Every row gives one point. The points of each table are mixes of a few directions, plus a little noise. Count the directions of each table, and those that both share. Where both have some left over, give the other angles between the two spaces (their principal angles), to ten degrees, smallest first.
(in the rows, 128 means zero)

First (6 x 2)
[[140 142]
 [ 79  71]
 [115 113]
 [125 124]
 [130 131]
 [178 187]]
Second (5 x 2)
[[113 154]
 [105 169]
 [139 109]
 [167  59]
 [116 149]]
Directions: first 1, second 1, shared 0; angles 70

First (6 x 3)
[[134  73 112]
 [123 172 141]
 [124 159 137]
 [122 181 144]
 [126 144 133]
 [138  39 102]]
Second (6 x 3)
[[ 82 136  97]
 [235 159 132]
 [125 121 137]
 [100 129 114]
 [120 119 138]
 [104 104 151]]
Directions: first 1, second 2, shared 0; angles 70

First (6 x 4)
[[ 99 146 186 167]
 [112 149 183 156]
 [101 115 121 146]
 [129 132 135 129]
 [162 114  74  87]
 [164 113  69  83]]
Second (7 x 4)
[[107 171 129 111]
 [136 105  99 122]
 [133 108  66 101]
 [114 150  99 102]
 [102 192 181 131]
 [156  76 171 173]
 [147  93 151 156]]
Directions: first 2, second 2, shared 1; angles 80

First (6 x 6)
[[127 127 152 127 153 134]
 [136 132 134 122 135 129]
 [ 97 111 150 145 145 135]
 [147 146 155 115 153 133]
 [130 187  56 141   7 107]
 [131  65 122 117 174 129]]
Second (8 x 6)
[[133 126  97 131  97 119]
 [123  62 133  94 172 107]
 [134 168 107 133  72 115]
 [133 101  93  85  92  75]
 [126 146 156 165 169 181]
 [154 191 127 130 143 184]
 [ 99  84 135 159 112  97]
 [122 147 176 128 167 146]]
Directions: first 3, second 4, shared 2; angles 30

First (9 x 8)
[[155  94 132 141 162 191 167 185]
 [ 97 138 126 123 114 161 104  65]
 [158  88 173 155 177 101 157 135]
 [133 153 146 134  74 140  92 126]
 [152 109 135 132 162 123 120 174]
 [122 159 110 118  86  66 147 129]
 [131 105 108 120 177 152 138 160]
 [138 145 133 125 105 126  78 154]
 [ 65 161  90 105  96  93 147  24]]
Second (9 x 8)
[[132 100 150 126 145 138 125 143]
 [ 93  53 140  92 142 152 213 151]
 [148 159 129 147 126 119  82 121]
 [108 143  98 117 107 122 166 113]
 [116  73 151 111 148 146 161 150]
 [157 244  83 166  89  90  51  83]
 [121 111 131 120 132 133 146 133]
 [155 183 120 155 118 111  65 112]
 [123  87 149 118 146 142 144 146]]
Directions: first 5, second 2, shared 1; angles 40

First (9 x 9)
[[ 99 198  82 124 121 104 132 113 153]
 [160  74 175 136 125 148 133 134 113]
 [167 105 174 153  99 133 140 109 133]
 [ 81 134  55 125 148  96  54 138 107]
 [ 79 153  41 139 132  78  40 122 114]
 [147 145 165 118 122 150 190 124 150]
 [118  91 125 109 159 143 114 156 104]
 [153  94 171 123 133 154 156 138 122]
 [148 157 163 122 114 146 194 117 157]]
Second (8 x 9)
[[112  37 121 118 145 132 153  91  79]
 [134 131 148 131 131 137 138 135 158]
 [115  88 128 132 134 124 141 101 135]
 [136 245  79 110 120 118  60 204  75]
 [144 127 162 109 148 161 143 172 133]
 [117 141 119 132 130 121 119 126 153]
 [166 147 152 182  56  97 144  55 152]
 [101 106 116 112 160 134 125 141 139]]
Directions: first 3, second 4, shared 2; angles 60

First (9 x 11)
[[136 155 140 112 129 116 149 124 141 132 148]
 [181 161 123 116 154 105 160  74  82 146 131]
 [ 88 128  95 148  89 187 135 155 118  79 100]
 [ 82 120  90 149  95 179 137 150 112  86  96]
 [134 135 130 127 123 135 129 129 129 122 130]
 [192 116 190 122 143 107  60 139 168 156 159]
 [147 137 129 129 127 134 128 120 118 125 126]
 [103  71 145 130 155  83  88 141 156 170 134]
 [ 87 129 110 119 135 106 165 122 128 137 129]]
Second (10 x 11)
[[151  92 166 138 127 130  56 158 165 138 137]
 [110 151 104 126 116 143 166 121 111 109 120]
 [109 105 155 118 139  95 106 149 174 154 151]
 [233  76 177 154 151 130   7 123 119 154 120]
 [155 134 119 141 118 159 118 121 101 108 111]
 [102 131 127 115 138 100 153 125 140 144 140]
 [ 80 149 109 118 113 133 176 137 138 113 132]
 [121 140 115 122 133 120 155 113 114 130 126]
 [114 155  99 128 114 150 170 117 102 104 116]
 [105 147 109 119 129 120 172 115 117 126 128]]
Directions: first 4, second 3, shared 3

First (9 x 12)
[[151 110 223 162 142 103 125 136  50 137 134 119]
 [138 197 112 103 155 138  85 127  68 138 135 163]
 [139 124 177 141 143 114 116 132  77 143 124 121]
 [ 86  95  99 114  74  91 138  88 158 142  92  82]
 [151 136 139 148 128 149 157 144 143  85 172 164]
 [107 155 112 107  97  97 110  90  87 138 114 121]
 [124 105 103 146 174 148 169 154 160 149 105  88]
 [124 103  72 103 120 170 116 148 249 111 133 150]
 [132 127 115 127 120 141 136 133 160 109 143 144]]
Second (9 x 12)
[[105  88 108 129  62 111 164 102 195  98 132 115]
 [132 109 119 129 199 154 118 167 143 178  91  92]
 [127 138 134 127  90 114 132 107 119 102 149 148]
 [155 175 150 125 201 146  90 156  50 160 125 143]
 [102 107 112 129  13  92 172  74 179  62 159 142]
 [148 137 169 122 146 133  81 141  95 136 136 153]
 [141 113 158 124 148 136  90 147 128 145 122 134]
 [108 146  65 139 156 134 189 126 131 140 107  88]
 [135 137 139 127 136 130 116 133 112 131 131 137]]
Directions: first 5, second 3, shared 3

First (10 x 14)
[[189 111 132  70 146 146 168 112 142 142  94 103 109  88]
 [ 69 192 164 133  95 153  97 133  90 125  54  94 118 189]
 [168 106  73 105 149 136 169 126 167 104 149 114 103 118]
 [134  75  95 156 128  87  95  77 118 130 162 178 162 119]
 [ 99 141 210 162 133 116 102 187  98 154 186 163 160  86]
 [110 138 187 131 122 126  93 130  81 147 116 140 150 111]
 [156  98  68 126 110 105 157  71 189 152  89 131 127 156]
 [ 94 151  77 140 118 142 116 121 122  80 115 105 106 189]
 [112 170 183 137 124 141 156 200 155 156 139 115 121 119]
 [150  98  91 120 155 128 127 123 118  91 176 137 123 105]]
Second (11 x 14)
[[ 65 172 130 165 104 130 140 156 137 125 123 121 125 203]
 [174  87  52 156 114  95 109  45  93 119 190 157 139 124]
 [126 126 109  98 148 147 164 126 123  98 117 108 110 155]
 [133 157 197 106 135 150 153 155  79 146 136 113 125 111]
 [154  48 137  74 187 121 115 123 150 111 110 157 148  56]
 [114 102 151 159 112  90  70 143 213 179  84 167 164  83]
 [174 110 155 119 121 117  95 126 162 173 101 137 140  48]
 [ 88 156 112 145 126 138 153 133  85  94 162 119 118 196]
 [ 96 154 144 121 131 146 140 168 153 119  96 107 115 152]
 [160 133 144 125 105 118 159  96 125 181 114 127 133 129]
 [124 164  77 140 125 157 112 138  87  63 174  95  92 149]]
Directions: first 5, second 6, shared 4; angles 80

First (10 x 18)
[[144 112 147 152 107 143 111 124 116 116 123 126 135 135 112 110 129 125]
 [105 153 100  91 161 106 154 135 146 147 137 131 116 117 152 156 125 132]
 [182  71 193 211  53 179  68 112  85  86 108 120 154 152  72  65 134 119]
 [133 122 135 137 120 133 122 126 123 123 126 127 131 131 122 122 129 127]
 [118 138 117 113 141 119 139 131 136 135 131 129 123 124 138 139 127 130]
 [142 113 144 150 109 141 113 124 118 117 123 126 134 134 114 112 129 125]
 [ 78 182  68  50 199  81 184 143 168 168 146 136 104 106 180 187 122 137]
 [191  61 202 225  40 188  59 110  79  78 105 119 158 156  63  53 135 117]
 [ 86 173  78  63 187  89 174 140 161 161 144 134 108 110 171 177 123 135]
 [102 156  97  88 165 103 157 135 148 149 137 132 115 117 155 160 125 133]]
Second (8 x 18)
[[ 77 148 109  72 162 180 122 183 114 114  83 108 130 143 121 109 165  52]
 [144 124 132 141 119 109 132 113 134 137 144 136 129 111 125 135 118 160]
 [153 139 122 113 123  72 149 120 152 183 166 149 141  18  93 148 122 240]
 [ 80 145 112  80 159 179 121 178 113 110  84 108 129 152 125 109 162  50]
 [ 98 140 117  95 148 157 125 160 120 121 103 117 130 134 123 117 150  86]
 [141 107 145 176 110 138 116  98 118  94 127 124 116 204 160 125 108  90]
 [174 118 139 161 103  70 140  87 147 159 175 150 131  74 119 149 100 225]
 [157 103 149 187 101 119 120  84 125 104 142 132 117 187 157 132  99 122]]
Directions: first 1, second 2, shared 0; angles 60

First (9 x 20)
[[161 163 216 149 107 115 152 108 131  82 128  93 154 148  93  54 135  93
  160 114]
 [143 134 193 132 100 128 133 139  90 124 119 109 157 156 102 109 100 109
  137 147]
 [ 93 143 128 112 124 149 103 161 108 187 112 128 126 120 129 162 119 139
  109 169]
 [206  82 167 145 107 121 138 107  71  96 134 136 144 170  81 114  75 117
  157 112]
 [112  58  50 106 132 133 110 153  92 158 129 163 122 132 163 212  87 156
   93 146]
 [119  70  65 120 130 104 144 126 136  88 146 144 135 134 174 159 120 137
  106 107]
 [120 180  89 131 174 157  96 112 176 188 125 151  63  76 114 132 178 156
  138 119]
 [152 137 151 147 129 107 157  95 159  65 143 114 137 133 123  73 152 110
  150  89]
 [ 46 185  95 110 149 139 117 151 190 165 121 117 110  83 172 137 189 138
  100 144]]
Second (11 x 20)
[[127 117  91 156 112 130 106 130 157 125 133 114  96 129 134 147 164 141
   71 105]
 [149 237 158  25 144 155  85 122 130  80 164 167  94 249 114  61 161  93
  115  98]
 [153  77 115 129 119  95 119 136 157 146 108 115 146  84 123 156 127 140
  128 137]
 [143 130 144 106 129 117 125 135 126 135 124 130 146 127 117 119 114 127
  148 133]
 [ 83  95 108 216 121 144 164 125 104 144 125 106 126  82 146 154 115 145
  120 135]
 [138 165 131 101 124 138 103 134 135 115 146 133 110 170 118 106 147 127
  106 106]
 [152  49 103 135 126  88 131 125 164 146  91 119 150  59 136 178 126 132
  135 153]
 [133 133 181 133 118 115 145 162  86 167 132 111 185 106  88  97  61 157
  187 136]
 [ 92 118 143 184 128 140 170 132  84 148 127 117 148  94 130 127  87 140
  161 142]
 [152  78 130 105 139  97 140 122 143 138  95 134 161  82 133 155 111 117
  167 161]
 [ 88 209 102 117 147 190 120  87 122  65 162 162  46 223 169 107 193  84
   70 101]]
Directions: first 4, second 4, shared 0; angles 40, 70, 80, 80

First (11 x 20)
[[ 79 160 126 138 178 165 159 207  60 120  94 188 124 195 164 144 117 129
  108 142]
 [187 116 144  97 153 101 115  85 226 129 164  69 163  37 200 104 175  71
  115 140]
 [ 88 108 147 168  95 102 121 141 122 141  83 185 180 162  33 156  75 234
  132  93]
 [ 98 120 125 148  80 134 131 118  84 126 124 149 103 143  67 131  90 162
  155 112]
 [158 125 151 119 133 132  99 119 165 141 150 103 131 137 110 133 151 117
  123 139]
 [125 132 116 119  98 131 119 114 100 132 128 114  89 162  85 140 121 142
  138 118]
 [125 135 171 102  94 137 140  80 152 121 172 105  98  65 148 106 112  79
  159 123]
 [193  86  71 164 166 125  91 145 152 132 129 110 162 118 127 108 192 121
  106 167]
 [109 176 128  86 166 153 156 159  89 121 128 122  82 171 195 142 139  81
  112 134]
 [111 123 162 135 127 126 148 120 154 117 142 150 156  55 165 105 107 106
  143 129]
 [132 125  67 127 118 100 131 124  97 128  93 113 122 158 110 145 133 166
  117 108]]
Second (8 x 20)
[[117 118 161 152 107 152  79 149 134 154 117 174 142 169  67 112 129 127
  158 119]
 [143 142  82  95 157  96 195  99 120  93 142  65 110  72 211 150 126 128
   88 140]
 [147 147  71  86 166  87 212  92 117  84 147  48 104  56 233 157 126 128
   76 143]
 [125 125 137 134 122 134 114 134 130 135 125 141 132 140 111 124 128 128
  136 125]
 [109 109 186 172  89 171  41 166 139 174 109 210 152 202  20  99 130 128
  182 113]
 [118 119 158 150 108 150  84 147 134 152 118 170 140 166  73 113 129 128
  155 120]
 [128 127 128 128 128 127 129 128 128 127 128 127 128 127 129 128 128 128
  127 128]
 [137 137 100 107 147 107 170 110 123 105 136  88 117  92 181 142 127 127
  101 135]]
Directions: first 6, second 1, shared 0; angles 30

First (8 x 24)
[[103 162 137  75 136 149 107 137 183 160  77 102 153 113 118 173 106 142
   92 154 135 154 121 113]
 [101 165 139  69 136 150 104 137 189 162  72  99 155 112 117 178 104 144
   88 157 135 157 120 111]
 [142 109 123 157 123 116 140 124  97 110 157 143 115 136 134 103 141 120
  148 113 124 113 132 136]
 [163  80 114 206 117  98 160 116  48  82 201 167  93 150 143  63 160 107
  181  90 118  89 139 150]
 [133 121 126 140 126 123 133 126 115 121 139 134 122 131 131 118 133 125
  136 122 126 122 129 131]
 [171  68 111 224 114  92 166 114  29  72 218 175  85 155 146  47 167 102
  192  81 116  81 140 155]
 [ 93 175 142  51 139 157  97 140 208 174  54  91 163 106 113 193  97 149
   76 165 138 166 117 107]
 [116 144 132 103 131 138 117 132 155 143 103 115 139 121 123 149 117 135
  110 142 132 141 124 121]]
Second (11 x 24)
[[138  79 124 183 108 155 106 124 122 145 187 152 165 175 173  93 159 121
  204 129  51 133 170 128]
 [112 103 129 104 112 174  67 141 181 174 123 126 179 181 165 139 133 145
  160 148  61 165 154 137]
 [133 135 136 127 151 143 134 137 128 131 137 123 114 121 111 142 109 124
  119 145 140 159 118 131]
 [121 116 146  94  97 109  89 104  90  51 129 184 169 179 140 161 164 188
  119  58  91  97 149 177]
 [113 104  96 135  86 126 107 133 180 193  98 101 150 143 177  76 149 107
  166 140  97  95 147 102]
 [127 147 121 106 138 107 147 135 129 126  97 108  90 101 105 129 109 121
   91 130 179 121  99 129]
 [116 158 124 144 132 132 152 125 164 171 107  95 142  77 125 125 121 101
  125 163 140 118 130  71]
 [117 180 142 116 152 130 154 123 146 135 102 105 132  69  95 166 106 122
   87 152 164 135 115  89]
 [153 137 133 134 181 133 165 149  98 116 152 117  54 104  80 134  84 107
  101 151 190 177  86 147]
 [139  83 128 117  89  89  98 109  58  39 150 194 131 200 150 116 173 175
  139  40  99  80 142 202]
 [138 166 129 150 162 111 188 129 113 126 126 103  81  58  86 128 101  96
   96 151 195 127  98  95]]
Directions: first 1, second 5, shared 1

First (11 x 32)
[[125 127 135 174  73 117 166  82 109 120 164 130 138 151 190 143  64 128
  120 151 139  97 117 134 133 145 143 155 129 109 187 156]
 [159 153  98 119 151  91 124 126  64 168 167 115 127 143 110 160  88 191
  177 129 110  91 155 128  83 133 193 154 147 167 193 130]
 [131  98 106 106 163 154 100 148 104 132 100 129 145  88  51 128 190 138
  173  94 127 177 155 115 127 100 103  77 112 161  53 127]
 [131  74 166 167 130 197 109  48 112 144 101  98 159  77  95 129 148  59
  149 101 170 172 119  64 175 138 125  82  80 155 105 153]
 [129 133  93 141  89  90 162 143  99 115 162 145 133 156 155 145  89 179
  142 145 112 105 147 161 102 123 132 151 147 120 152 144]
 [118 148 159  87 186 170  93 123 122 101 119 171 140  97 114 109 209 120
  139 102 153 154 101 140 148  89  58  56 114 105  59 122]
 [135 135  85 117 113  72 141 196 159 148 121 102  97 161 116 131  94 157
  108 147  84 108 158 139  91 147 177 191 158 145 157 103]
 [107 143 166  90 174 175  99 130 148  87 108 175 136  99 127  98 215 103
  118 107 154 160  92 145 159  90  41  58 112  89  45 120]
 [128 166 146 116 143 123 127 114 116 118 154 152 126 140 165 129 123 142
  124 135 136 101 106 147 125 121 119 125 137 105 152 128]
 [109 132 115 145  66  86 170 170 191 105 127 128 102 173 186 116  83 121
   64 165 104 105 124 158 123 149 130 188 151  91 151 119]
 [135  99 138 147 121 132 118 128 183 169  86  64 106 124 101 120 106  70
   93 131 119 137 133  75 139 172 188 170 118 161 153 108]]
Second (8 x 32)
[[127 127 128 124 123 122 129 134 134 133 124 124 125 129 126 129 126 122
  129 125 125 127 134 133 134 133 127 130 128 130 130 126]
 [119 122 121  87  77  73 133 192 185 178  90  94  97 136 108 130 112  68
  131  98 100 118 188 175 188 175 119 150 130 146 144 113]
 [121 123 123  97  88  86 132 177 172 166  99 102 104 134 113 130 115  82
  130 105 107 120 175 165 175 164 121 146 130 141 141 117]
 [143 137 140 194 211 218 121  25  35  48 189 184 178 114 160 125 155 225
  124 175 172 145  31  51  31  53 143  91 125  99 102 153]
 [139 136 138 180 193 198 122  47  55  65 176 171 168 117 153 126 149 204
  124 166 163 141  51  67  51  69 139  99 126 105 108 148]
 [127 127 127 124 123 124 128 134 133 132 125 125 125 129 126 128 126 123
  128 126 125 127 133 132 133 132 127 129 129 130 130 127]
 [127 128 128 126 126 125 128 132 131 131 126 127 126 129 127 128 127 125
  128 127 127 127 131 131 131 130 127 129 128 129 129 127]
 [120 123 122  92  83  79 132 184 179 172  94  98 101 135 110 130 114  75
  130 102 104 118 182 170 181 169 120 148 129 144 142 115]]
Directions: first 5, second 1, shared 0; angles 50

First (8 x 32)
[[119 130 123  47 154 123 121 102 168 122 167  42 197 122 132 243  48 135
   94 152 163  76 153 183 100  62 120 116 160 171 178 108]
 [135 156 129 137 126 142 121 156 136 141 153 123 135  86 117 197  66 137
   74 113 100 135 139 141 116  99 133 148 172 197 108 128]
 [137 131 132 186 108 135 132 151 103 134 103 186  82 126 126  59 175 126
  145 109  98 165 113  92 148 168 133 137 111 106  89 141]
 [129 115 128 141 124 123 132 121 115 124 108 149 108 149 132  70 175 122
  159 129 133 135 118 108 139 156 128 122 100  88 127 132]
 [124 106 127 136 125 119 134 112 115 118 101 149 109 159 135  54 188 121
  174 135 142 132 116 107 142 162 127 115  89  67 136 132]
 [131 125 129 154 118 127 131 132 114 130 111 158 102 134 128  82 163 125
  146 121 120 145 120 107 140 154 130 129 112 105 114 136]
 [132 161 129 109 134 140 118 150 152 142 171  90 163  82 118 249  29 140
   56 120 108 118 148 164 106  70 129 147 190 224 123 120]
 [122 102 126 112 133 116 134 101 123 115 107 128 124 166 138  71 181 119
  174 144 156 119 120 120 137 150 124 108  90  65 151 127]]
Second (9 x 32)
[[137 152 149 154 122 123 134 147 168 178 159 121 138 131 133 246 102 144
  116 109 110  96 117 161 111 112  97 166 169 188  80 111]
 [116 121 137 108 138 115  79  99 104 106 113 121 133 130 104 110 141 145
  137 147 148 118 120 155 124 130 136 144 126 126 176 126]
 [138 121 132 191 106 129 147 145 107 139  97 192  76 147 136  41 201 119
  169 108 106 159 107  83 152 184 127 131  94  79  82 141]
 [119 106 115  47 152 118 158  94 177 121 155  48 186 159 156 191  97 113
  137 156 179  76 147 153 111  87 111  86 121 108 167 108]
 [147 143 125 210  97 147 165 180 115 152 116 200  73 112 137  74 156 115
  125  88  73 182 119  69 151 167 133 132 120 123  49 147]
 [119 114 116 100 137 128 109 109 100  91 111 123 130 121 118  67 134 124
  129 146 145 141 136 122 134 129 150 110 109 101 174 136]
 [115 120 122  78 145 124  95 100 115  96 126  94 153 119 113 125 104 134
  115 153 154 119 139 152 120 105 143 121 130 131 188 126]
 [145 163 149 197 108 135 138 173 147 183 148 163 107 113 127 207 114 142
  108  90  80 131 113 133 123 133 106 174 169 191  48 124]
 [117 112 105  66 146 132 125 103 118  85 126  89 154 119 128  93 102 115
  116 154 157 131 151 125 127 104 151  89 112 104 187 133]]
Directions: first 2, second 4, shared 2
